Each row is a point. To make a cloud, some directions were put in groups of two or more. Within a group, all points are equally far from the middle, so they leave a hole (a ring in 2 directions, a hollow ball in 3). The other directions are filled evenly. Then the cloud was stretched, turned, moved and blurred a little. Count the holes, and give their numbers of directions, smallest first.
(in the rows, 128 means zero)

Cloud:
[[188 101 142]
 [190 111 108]
 [116  84 122]
 [ 93 147  57]
 [140 181 150]
 [130  92  45]
 [171 187  75]
 [109 105  51]
 [193 121 101]
 [120  90  80]
 [178  92 107]
 [147 181 146]
 [156 187 119]
 [190 106 127]
 [190 109 108]
 [156 179 154]
 [124  80 118]
 [191 111 108]
 [178 172 120]]
Holes: 1 (2)

Cloud:
[[137  63 118  94]
 [145 174 177 152]
 [182  97  73 101]
 [ 74 110 132 176]
 [ 90 171 173 141]
 [116 168 114  59]
 [141  98  95 192]
 [110  91  55 101]
 [ 74 123 110  72]
 [159  94 156 174]
 [169  90  61 112]
 [103  79 143 170]
 [ 78 101 135 175]
 [187 164 115 165]
 [129 159 180  85]
 [174 186 109 152]
 [186 133 116 179]
 [ 74 125 114  72]
 [165  90  58 115]
 [100 122  49 150]
 [142 182 165 158]
 [135 197  84 123]
 [104  92 123 189]
 [196 123  73 116]
 [177 135 159 173]
 [112 160 170  78]
 [195 119  76 105]]
Holes: 2 (2, 2)

Cloud, 47 rows:
[[173 119 194 150 117 149]
 [139  43  98 127 137 183]
 [194  72 145 150  53 160]
 [189 106 121 196  99 143]
 [164 169 126 147 190 134]
 [ 94 165 120  99  90 106]
 [200  96 136 147  63  92]
 [ 79  69 139 162  66 185]
 [ 95  89 105 118  54 141]
 [139 110  82 101 176 124]
 [ 67 110 182 107 110  70]
 [ 85  66 103 126  84 116]
 [120 137 137 202  77  92]
 [115 175 125 105  97 146]
 [129 143  82 130  73 119]
 [129 101 162  95 164 151]
 [171 124 138 199 102 153]
 [130  19 143 151 113 163]
 [134 155  59 154  90 107]
 [121 119  97 159  56  82]
 [173 121 195 134 132 109]
 [ 92 129 188  94  56 152]
 [193 107  87 183 130 149]
 [103  56 119 131  94  65]
 [193 124  64 188 152 134]
 [115  64 106  93 131 139]
 [151 120 105 182  62 118]
 [ 99  82 187 103 144 139]
 [132 166 106 106  84 126]
 [137  78 141 147  18 147]
 [134 105 114 161  41 111]
 [168 172  86 118 115 131]
 [177  54 188 179 110 136]
 [ 85  50 107 137  91 147]
 [ 84  76 107 112  73 115]
 [164 119 157 200  72 122]
 [ 81 119 193 126  63 160]
 [132 105 120 162  35  83]
 [ 70 109 154 111 155 135]
 [ 92  97  80 156  81 202]
 [155  99 177 164 157 124]
 [ 83  41 129 153  93 156]
 [ 73 114 194  92  60 146]
 [ 90 132 112  98 184 102]
 [194 110 131 205  99  96]
 [173 133 187 163 143  62]
 [134 198  83 119 117 106]]
Holes: 2 (2, 2)

Cloud:
[[107  60  84  86 118 131 153 132]
 [145  94 128 192 157 165 163  55]
 [200 170  81 146  84 137 188  91]
 [ 89  29  89 126 109 160 150 114]
 [134 162 149 126  86 232 160  86]
 [118 129 148 119  74 102 138  80]
 [129 153 140 178 143 196 176  79]
 [ 52  85 161 146 119 179 159  91]
 [105  61 169 114  81 130 123 107]
 [ 98  68 127  74  95 174 102  84]
 [ 93  86 193 116 115 145 116 115]
 [142 153 109 107 104 176 141 143]
 [101 113 110 156 105  84 103 202]
 [ 98 125  77 110 144 194  95  79]
 [122  51 135 178  83 172 100  89]
 [114 127 136 113  60  95 124 157]
 [115  74 212 116 115 134 143  84]
 [161 134  99 131  87 199 220 116]
 [ 60 126 120  67 116 208 160 117]
 [129 108 200 183  70 112 158 176]
 [173 120 138  83  79 121 217 135]
 [152 134 114 149 179 119 210 153]
 [113 113 107 168 142 132  73 185]
 [112 111 117 186  50 109 100 135]
 [142 186 140 121 146 155 163 102]
 [165 132 108 124 142 186 121 157]
 [170  67 192 164  53 182 182  94]
 [177 152 106 104  67 163 186 105]
 [119  95 114 119  91  74 128 163]
 [173  99 186 127 103 223 174 136]
 [135 107 190 174  83 210 214 156]
 [ 72 145 104 135 133 169 141  79]
 [116 131 162 127 116 118 171 188]
 [133 156 143 145  98 133 147  55]
 [ 94  65 160 102  83 131 137  63]
 [ 92 127 187 125  38 135 118 128]
 [157 150 124  90 165 227 134 106]
 [121 205 124 160 192 158 131 173]
 [108 159 183 118  78 187 194 130]
 [ 88 135  65 171 101 157 113 167]
 [160  82 186 121  60 112 199 114]
 [151 197 191 125  79 159 235 111]
 [103 150  77 147  81 130 147 114]
 [ 47 113 118 119  72 187 167 191]
 [169 142  88 123 153 139 169 179]
 [ 70 146  52 131 113 107 158 133]
 [170 177 119 210 177 128 139  96]
 [ 89  72 122 154 160 148 190  87]
 [214  66 139 118  93 175 157 110]
 [167  84 145  95 162 170 132 138]
 [190 112 193 151  70 126 210 117]
 [ 81  52 135  90  92 182 156 114]
 [ 74  64 122 155 175 160  82 187]
 [230 103 135  93 141 130 118  45]
 [132 118 108 112 122 123 141 179]
 [121 144 164 160  88 143 137  83]
 [120 154  70  99 132 126 165 169]
 [171  57 107 147 162 162 113 196]
 [195  63 134 104  95 192 119  66]
 [169 112 205 107 141 142 137 108]
 [133 170 102 168 112 112 187 170]
 [174  79 133  78 113 102 135 162]
 [123 115 121  35 171 147 141 119]
 [124 108 148  90 145 181  94 111]
 [125 148 131 161 174 202 169 196]
 [188 140 140 107  60 139 141 146]
 [111 114 125 117  17  88 144  47]
 [158 126 146  90 156 134 163  63]
 [156 197 161  73 195 162 146 184]
 [ 37 124 154 112 178 213 125 166]
 [147  85  48 125 149 182 195 157]
 [ 58 138 131 164  28 200 149  99]
 [ 76  99 134 110  71 121 193 137]
 [165  97 128 143 144 130 143 211]
 [127 121 148 214 141 126  96 139]
 [127  42  66 121 144 104 121 156]
 [137 127 137 115 187 117 148 125]
 [130  87 169 168 153 126 109  92]
 [146  94 175  51 154 140  89 143]
 [144 157 150 114 118 154 150 118]
 [ 18 121 168 106 142 218 171  73]
 [ 83 119 157  73 158 141 106 153]
 [118  61 172 164  84 161 122 175]
 [137  90 129 123 190 198 157 111]
 [172 101 120 149  72 211 198  76]
 [156 209 132 108 152 155 137  79]
 [101 106 198 105 123 111 175  94]
 [115 101  95 137  90 116 151 166]]
Holes: 0

Cloud (100 x 9):
[[156 138  59 152 110  95 161 158 197]
 [ 35 135  65 110 146 142  91 151 155]
 [162 205  96  93 182 147  99 120 161]
 [109 178 153  83 121 180 176 146  99]
 [183 143 150  63 132  82  94 149 125]
 [115 200  84  34 138 164 111 160 158]
 [148 127 121 100 133  94  88 102 176]
 [182 154 108 194 100 116 130 172 156]
 [149 167 131 198 151  99 151 155 133]
 [148 164 143 170 173 187 151 185 130]
 [166 140 192  84  77 177 134 121 157]
 [158  90  83 109 123 108 163 151 127]
 [151 197 109 113  81 187  71 176 176]
 [186 111 167  94 141  91 116 157 179]
 [121 103 139  56 167 118 130  97 166]
 [162 172 136  56  66 134 154  94 123]
 [129 181 130 173 148 168 164 222 161]
 [124 131 190 147 140 158 165 145 117]
 [133 143 131  50  95 206 160 138 190]
 [174 193 115 119 104 104 113  80 140]
 [158 131 208  92 129 141 123 114 145]
 [187 152 165  87 102 120  92 216 147]
 [154 141 108  25  91 223 122 106 122]
 [152 178  70 137  87 128 186 188 136]
 [104 170 124 138 128  94  78 149 215]
 [161 214 118 107  61 114 112 155 167]
 [132 144  59 121 124 139  76 193  76]
 [134 164  64 117 111 105 180 216 138]
 [ 93  92 116 151 163  90 140 128 151]
 [131 182  99  93 159 165 139  73 109]
 [104 190  86 159  85 109  81 138  93]
 [ 86 134 148 102  99 142 188 148 120]
 [169 114  81 118 120 126 165 135  94]
 [124 157  85 116 171 118 174 134 111]
 [167 134 150 159 124 109 110 233 108]
 [132 155  33 108 144 172 106 191 124]
 [139 154  92 139  91 103 106 167 232]
 [ 95 112  95 117  96 103 173 146 112]
 [193 147 120 128 149 146  85 219  82]
 [124 181 112 192 170 136 172 168 171]
 [141 123 176 158 127  88 167 195 117]
 [184 121 144  60 161  95 145 129 167]
 [111 141  61  93 127 187  96 198  85]
 [ 96 107  79 186 122  88 144 147 175]
 [ 82 145  76 187 126  69 125 172 174]
 [162 168 181 121 124 102  73 163 161]
 [ 94 111 150 155 133 157  91 228 138]
 [112 169 134  62  64 212  95 104 142]
 [106 175  96 126  99  79 184 147 121]
 [111 131 177 176  92 131 101 185 108]
 [188  93 177 104  91 194 120 154 107]
 [116 126  92 119  91 128 188 140 104]
 [132 171 133 173 159 214 125 173 123]
 [132 184 121 104  79 138 147  65 119]
 [231 170 172  97 154 134 126 138 136]
 [143 150 127  45 111  79 184 160 194]
 [211 189 134 102 174 184  98 132 153]
 [133 153 192  80 173 110 187 159 184]
 [105 100 126  30 156 150  87 200 200]
 [136 143 104  81 140 180 116  56 174]
 [162 185 111  21 111 217 105 159 118]
 [ 66 114 162  84 112  90 145 177 148]
 [167 158  93 140 168 131 102 195  75]
 [ 77 155  86  88  97 108  86 130 195]
 [117 111  65 143 201 174 163 154 189]
 [114  98 100  38  91 179 113 165 170]
 [164 124 156  93 134 137  44 152 154]
 [187 121 107  77 182 218 103 121 149]
 [114 183 141  43 114 212 121 160 171]
 [ 72 154  85  60 189 128  79 165 173]
 [174 202 193  94 147 112 145 168 108]
 [111 116 132  95 184 150 180 160 114]
 [100 180  98 178 144 210 110 170 142]
 [161 137  58  79 140 142 182 133 196]
 [ 77 148 116  72 176 169 157 185 122]
 [177 105 174  91 152 115 170 167 212]
 [114 143 175  38 132 186 139 131 132]
 [156 120 159 135 133 101 189 200 112]
 [ 94 130  88 181  59 124 128 167 154]
 [183  90 142 129 153 157 157 150 109]
 [103 188 107  60 127 138  74 172  82]
 [193 142 138  93 151 109 154 230 167]
 [ 82 136 160  75 161 106  80 203 155]
 [142 169  93 183 182 154 142 178 154]
 [ 98 169 111  77 174 120 190 180 132]
 [171 148 197 104 144  93 135 134 162]
 [133  99  64  99 191 192 138 140 214]
 [ 96 113  88  81 149 135  66 123 218]
 [143 158  76 177 163 149 102 205 174]
 [145  81 156 135 124 184 135 162 194]
 [112 146 108  90 146  63 157 114 155]
 [216 163 167 136  66 133 123 192 124]
 [159 151 114 161 168 134  90 217 104]
 [128 174 153 120  77 103 156 123 209]
 [172 181 129  41 115 108 114 200 139]
 [143 180  81 171 119 176 168 117 112]
 [214 165 169  75 127 139 162 183 149]
 [179 187 135 115 137 213  91 178 177]
 [142 147 138  97 166  92 156 115 102]
 [ 62 156  87  72 144 131  81 172 124]]
Holes: 3 (2, 3, 3)

Cloud, 94 rows:
[[117 113 153 166 175 169  98 214 142]
 [ 76 124 194 113  88 117 122 138 145]
 [113 168 127  78 139 105 185 176 212]
 [107  88 164  73 111 150 149 158  62]
 [106 122 158 150 122 167  86 132 139]
 [133  97 177 162 118 140  94 159 147]
 [105 136  89 162 173  99  90 160 109]
 [136 109 112 157 171 129 177 193 180]
 [102 100 115  82 149 194 158 142 198]
 [ 91 173 119 167  49  97 155 160 155]
 [110  74  97  62 109 100  94 170  71]
 [ 73 132 145 119  55 110 144 182  98]
 [149  86 125 147 110 117  63 116 172]
 [147  53  64 102 105 120  51 145 147]
 [107  90 183 141 168  54 109 112 124]
 [ 88 167 149 121 154  93  89 134  85]
 [187  75 122 149 142  56 157 166 114]
 [145 101  97 178 159 131 129 172 147]
 [ 49 132 134 120  89 143 176 124  83]
 [ 88 163 198 102  73 117 138 142 139]
 [179 118  75 122 122 150 107 165 137]
 [139  62  81  60 133 100 148 183 182]
 [139 140 149  93  60 111 115 166 161]
 [188 158 116 103 140 100 158 103 179]
 [ 41  83 102 103 179  45 113 136 125]
 [163 110 147 106 130 138 205 169 183]
 [165  94  94 141 148  93  67 104  93]
 [154 204 125  69 124 134 114 132 137]
 [ 90  86 134 142 125 144 217 123 102]
 [179 163  83  92  91 100 179 101  71]
 [112 163 146  89 164 101 166  62  93]
 [ 80  52 163 111 138 107 154 109 107]
 [144 172 111 128 111 126  99 176 179]
 [100 127 122 154 188  80 193 120 175]
 [128  95 170 100 114 182 147 118 198]
 [124  99 142  89 128  72  99 139  26]
 [ 65 201 136 131 124  78 105 143 133]
 [ 45  76 119 130  96  78  97 147 142]
 [100 141 115 179 171 139 153 106 167]
 [123  96 118  71 144 150 182 178  68]
 [131 115 164 195 126 140 139 136 120]
 [131  31 130 106 131 147 158 103  91]
 [145 105 157  45 121  69 128 199 113]
 [171  73 100  56 100 141 142 182 154]
 [184 143 121 153 135 135 171  84 155]
 [125 115 145  79  57 134 111 177 101]
 [ 62 147 197  99 125 157 203 191 128]
 [160 145 134  40 149  72 146 122 107]
 [ 95 154  88 143  76 107 104 216 123]
 [153 168 150  86  72 122  86 111 147]
 [132  36 115 120 160 173  84 159 122]
 [111  31 109 110  99  94 115 164  82]
 [146  98 152 109 217  82 102 121  97]
 [103 117  58 128 103 147 158 164 194]
 [ 91 132 170 109 129 160 170  76  70]
 [ 62  31 150 143 125 113 126 205 172]
 [105  59 160 129  94  64 134 114 155]
 [176 118  73  95  95 116 104 169 146]
 [120 167 181 109 160 114  65 183 101]
 [ 86 108 115  87  88 160 124 216 147]
 [ 62 111 121  90 116 187 128 186 166]
 [ 71 194 144 121 170  80 182 110 132]
 [167 137 161 100 190 124 159 158 148]
 [125 163 196  91 147  95 173  97  72]
 [ 46 111 181 173 143 103  98 136 167]
 [130 109 120 113 133  59 185 176 188]
 [ 83 175 106 131 112 113  75 129 145]
 [191  46 104 124 133 104 136 129 191]
 [132 134 139  60 178  95 114  84  85]
 [148 123  97 127 194 101 139 128 159]
 [125 105 142 147 150 109  64 220 213]
 [ 72  74  75 144 128 156 159 177 150]
 [102  79 176  51 130 142  89 107 133]
 [164 170 213  68 137 105 168 103  85]
 [112 205 154 160  64  74 164 148 123]
 [177  84 108 111  99  82 195 180  99]
 [159 107 112 150 103 113  98 193 176]
 [ 85  71 132  65 137 135 174  57 117]
 [136 162 143  67 106  94  82 177  65]
 [ 97 104 123 163 192 140 115 139 117]
 [117 170 174 149 129 200 183 198 167]
 [114 249 175 125 131 131 142 172 129]
 [ 93 165 146  72 133  52 147 111 159]
 [141 130 206 143 169  80 166 172 110]
 [165  43 148 126 133  95 153 212 162]
 [147  92 149  94 144  27 150  79 150]
 [140 117 126 172  74  76 125 209 121]
 [ 88  97 199 154 165  62 123 183 176]
 [112 205 197 121 134 174 161 199 159]
 [149 105 224 106 122 105 152  99  86]
 [101  98  96 127 127 172  71 158 137]
 [193  44 138  81 171  66 139 140 187]
 [113  24  99 130 106 122 126 188 113]
 [141 152 127  37 138 160 118 161 156]]
Holes: 1 (6)

Cloud:
[[ 68 178 152 126 112 123 227 166 144]
 [172 108 189 127 166  86 167  62 139]
 [151 126  84 184 139  53 167 153 131]
 [180 121 122 150  98 170 161 121 137]
 [106 174 155  99 197 177 205 180 177]
 [107 113  82  53 142 137  98 144 153]
 [ 58  50 132 135 121 153 171 154 100]
 [ 55 131  84 158 165 193 166 151  98]
 [112 123 198 109 189 214 191 173 125]
 [ 84  79 125 132 186 134 129 196 172]
 [106 117 152 114 168 124  89 191  97]
 [164 115 138  76 199 141 189 139  82]
 [131 147  85 150 103  99 184 156 199]
 [171 115 214 158 165 145 132 162 106]
 [101 154 133 144 173 112 202  96 193]
 [106 177  59 100 158 107 177 168 172]
 [115  68  74 109 149 184 141 123 170]
 [ 77  73 131 159 163 176 112 134 152]
 [121 191 159  72 209 107 185 134 138]
 [172 142  94 124 143 139 203 202 158]
 [ 73  97 201  89 129 142 165 113 162]
 [ 87 221 150 147 130 129 179 164 153]
 [ 73 127 106 155 113 198 182 106  63]
 [134 196 160  99 141 147 182  73  97]
 [146  70 111 138 131 152 148  72  86]
 [178 117  98 120 192 130 200 107 178]
 [129 227 119 114 136 116 174 154  85]
 [116 107 168 183  87 116 178 163  74]
 [149 107 123 186  79 123 146 146 124]
 [168 151 175 188 186  97 166 169  78]
 [144 154  65  65 118 115 198 152 147]
 [130 169 142  89 172  43 169  93 157]
 [ 95 166  61 104 155 122  97 118 103]
 [118  71  81 135 162  93 110 163 103]
 [131 198 110 130 183 156 137  97 140]
 [178  85 157 132 173 174 173 190 115]
 [130  87 164 133 194  74 109 143 101]
 [106 117 174  97 186 109 135 120 229]
 [112 129  58 108 157  93 144  80 166]
 [ 98 158 214 152 160  93 161 164  72]
 [104  85 159 164 130 196 154 160 174]
 [155 171 121  47 176 109 149  92 165]
 [ 43 112 150  76 144 132 192 115 159]
 [150 129 164 133 101  71 116 141 147]
 [120 155 210 134 123 156 194 189 105]
 [ 99 179  86 108  97 157 134 186 132]
 [142 100 194 166 193 183 144 112  89]
 [152 118 156  81 156 160 223 130 193]
 [ 96 115  85 100 149 195 112 107 141]
 [199 145 193 137 197  89 159 161 112]
 [ 97 101 135 164 186 134 177 206  97]
 [ 92 156 145 166 113 128 178 137 205]
 [107 149 169  60 130 152 222 148 128]
 [ 93 126 121  91 122 180 121 109 180]
 [107 125 131  65 162 206 176 170 182]
 [121 134 143  59 137 194 192  99 153]
 [139 141 187 135 145 150 128 110  37]
 [188 104 110  89 181  69 159 144 181]
 [158  78 127  99 173 121 135 193 114]
 [178 168 161 179 170 144 113 161 135]
 [147  53 125 123 153 126 182  75 139]
 [159  79 105 124 145  52 115 120 104]
 [153 160  81 128 115  87 200 128 187]
 [ 95  78 158 123  95 127 172  75  91]
 [ 91 192 157 140 188  78 155 173 163]
 [157 132 195 104 161 158 196 149 204]
 [ 42  91 118 146 115 115 136 124  70]
 [ 62 184 181 102 115 106 181 141 152]
 [133 188 181 125 109 111 140  94  81]
 [ 95  98 156  39 151 153 181 125 140]
 [160 131 181 166 101  83 155 141 161]
 [133  93 145  96 190 198 141 194 119]
 [122 144 211 157 186 142 122  98 162]
 [180 183 135  94 108 110 176  97 116]
 [ 85  93 127 184 164 107 169 157  67]
 [137 135 148 133 183 117 217  68 130]
 [172 146 180  99 184 151 143  69 142]
 [ 65 195 170 110 113 117 206 139 120]
 [117  56 133 146 104  95 129 105 145]
 [101 118  45 157  93 145 153 184 121]
 [ 98 155 162 129 175 192 167 107 193]
 [102 129  82 184 116 172 168 203  96]
 [ 75 118  43 125  89 138 147 173 133]
 [174  89 119 114 153  88 163  87 201]
 [ 79 135 189 171 152 194 192 138 173]
 [125  58 133 175 180 123 119 151 152]
 [115 149  48  97 100 112 136 178 144]
 [149 126  89 135 189 100  75 149 114]
 [109 158  75 104 175 157 111 157  69]
 [116 102 172 139 238 127 143 153 127]
 [105  97 169 151 195  92 177 148 199]
 [ 89 160 147 118 140 107 216  76  87]
 [ 43  85 100 139 139 119 191 139 136]
 [129 129 166 212 143  78 166 116  89]
 [157 180 102  67 161 120 183  91  97]
 [124 160 161 105 162 190 142 148  41]
 [124 107 139 155 222  87 179 148 144]
 [ 48 133 175 141 168 174 110 145 151]
 [ 75 152  76 129 111 199 204 177 135]
 [ 72 129 196 132 154 111 146  75 156]
 [142  52 124 114 186 132 194 148 163]
 [177 154 115 124 212 107 102 148  98]
 [189 141 134  91 188 155 161 165 204]
 [100 108 205 169 189 136 183 172  83]]
Holes: 1 (9)

Cloud:
[[165  73  59 133 163 191 118  95 132]
 [113 132 120 116 135 239  55 163 168]
 [ 67  77 101 140 130 104 148 143 143]
 [118 159  61 164  83 193 174 142 185]
 [168 127  77 127 145 149 173 132  73]
 [136  31 142 115 114 168  94 134  92]
 [192 153 140  93 116 170 137 137 188]
 [140 129 110  43 116 186 162 165 187]
 [ 84 107  97 147 151 159 176  86 174]
 [130  76  84  63  97 129 197 172 134]
 [171 164  68 125 103 143  91 129 204]
 [ 77  93  62 148 136 169 150 127 181]
 [138  89 149  73 129 118 150 227 144]
 [162 106 109 223  69 173  69 139 123]
 [156 210  77 166 105 185  29 141 166]
 [128  99 147  70 121 146 114 215 127]
 [173 163 101 104  67 186  74 168 144]
 [114 163 172 136 131 195 145 128 157]
 [134  50 141 103 113 211 113 104 196]
 [185  82  56  84  77 120 153 125 156]
 [115 125 159 164 121 197 126 192 189]
 [181  61 132 167 130 177  99 139  98]
 [ 82 158 137  95 136 192 136 136 175]
 [108 110 203 101 137 160 164 128  71]
 [157  88  92 103  95 183 174 190 182]
 [137 140 107 140 174 198  33 131 153]
 [149 167  71 155  86 149 192 146 114]
 [ 73 154 108 125 108 227  96 100 106]
 [127  72 168 116  51 112 149 144 144]
 [171 136  82 157 161 195 112  80 175]
 [135  90 101 125  88 226 130 161 207]
 [125 102 141 175  89 230 135  86 168]
 [141  93  90 125  84 223  41 153 150]
 [ 83  64 132 159 126 122 159 157 160]
 [158 103  66  74  68 140 159 141 150]
 [117 119 157  83 132 206 121 145  93]
 [135  77 117  78  80 159 158 193 142]
 [142 131  70  88  85 156 154 163  76]
 [175 178  74 197 133 179  35 106 176]
 [136 206  46 127 103 152 120 149 163]
 [118  84 167 179 108  82 164  95 138]
 [106  66  91  67 142  92 197 131 155]
 [ 81 118 130 182 175 165 111  90 148]
 [ 95  91 101  83 107 193  93  99 165]
 [104 175  71 222  97 128 119 144  99]
 [119 174  61 160 117 143 154 143 193]
 [189 134 113  95 155 143 163  94 163]
 [ 88 165 153 127 153 192 127  93 120]
 [ 74 127  72  84 135 130 190 155 125]
 [171  98 122 104 141  95  67 105 108]
 [171 118  52 188 113 169 135 102 208]
 [118 174  69  91  94 166  85 140 164]
 [ 53 146 108 135 106 204 149  92 175]
 [123 118  37 186 109 162  90 156 127]
 [122 141 111  83 167 170 150  87 106]
 [ 75 181  94 134  84 125 112 117 165]
 [134  86 106 124  79 123 209 161 138]
 [148 105 133 113  48 145  93 127  84]
 [143 161 130 199 185 166 125 156 120]
 [170 139 109 165  86 212  56 162 112]
 [138 144 125 102 114 150  59 190 129]
 [105  94 134 165 161 185  75 117 215]
 [ 85 180  91 140  77 195  57  95 110]
 [154  46 125 119 182 106 197 108 148]
 [ 60 141 142 105 139 163  97 115 121]
 [172 139 147 116  86 190 158 164 169]
 [ 83  85  98  71 132 134 181  92 158]
 [105 142 164 142  91 185 146  97 169]
 [178 155 126 152  78 163 113 200 123]
 [136 108  99  43 107 186 118 142 105]
 [161 139  52 103 107 172  43 115 166]
 [127 137 128 158  97 110 205 185 117]
 [124  54 103  54 132 136 112  93 198]
 [148  54 180  91 148 117 137 127 188]
 [109 193 118 180 107 206  52  87 110]
 [150 148  98 200 166 177  94  86 174]
 [119 112  98 174  86  77 130 134 130]
 [171 134 105  76  73 174 104 165  99]
 [118 178  57 109 104 125 122 112 102]
 [ 88 151  69 169  98 104 138 151 131]
 [106  94 112 195 132 207 184 111 114]
 [ 87 101 147 120 185 111 178 136  66]
 [137 157 141 107 127 112  91 165  72]
 [ 68 107 110 112  78 183 184 163 121]
 [169  78 145  76 123 198 192 145 162]
 [127 135 104 202 101  94 141 116 138]
 [124 108 159 157 133 222 114 143 102]
 [ 97  59  93  89 105  93 211 102 154]
 [147 166 133 161 133 173  59 168  97]
 [159 191 114 121 125 100 141 123 129]
 [149 147  74 140  66 191 138 200 147]]
Holes: 2 (3, 3)
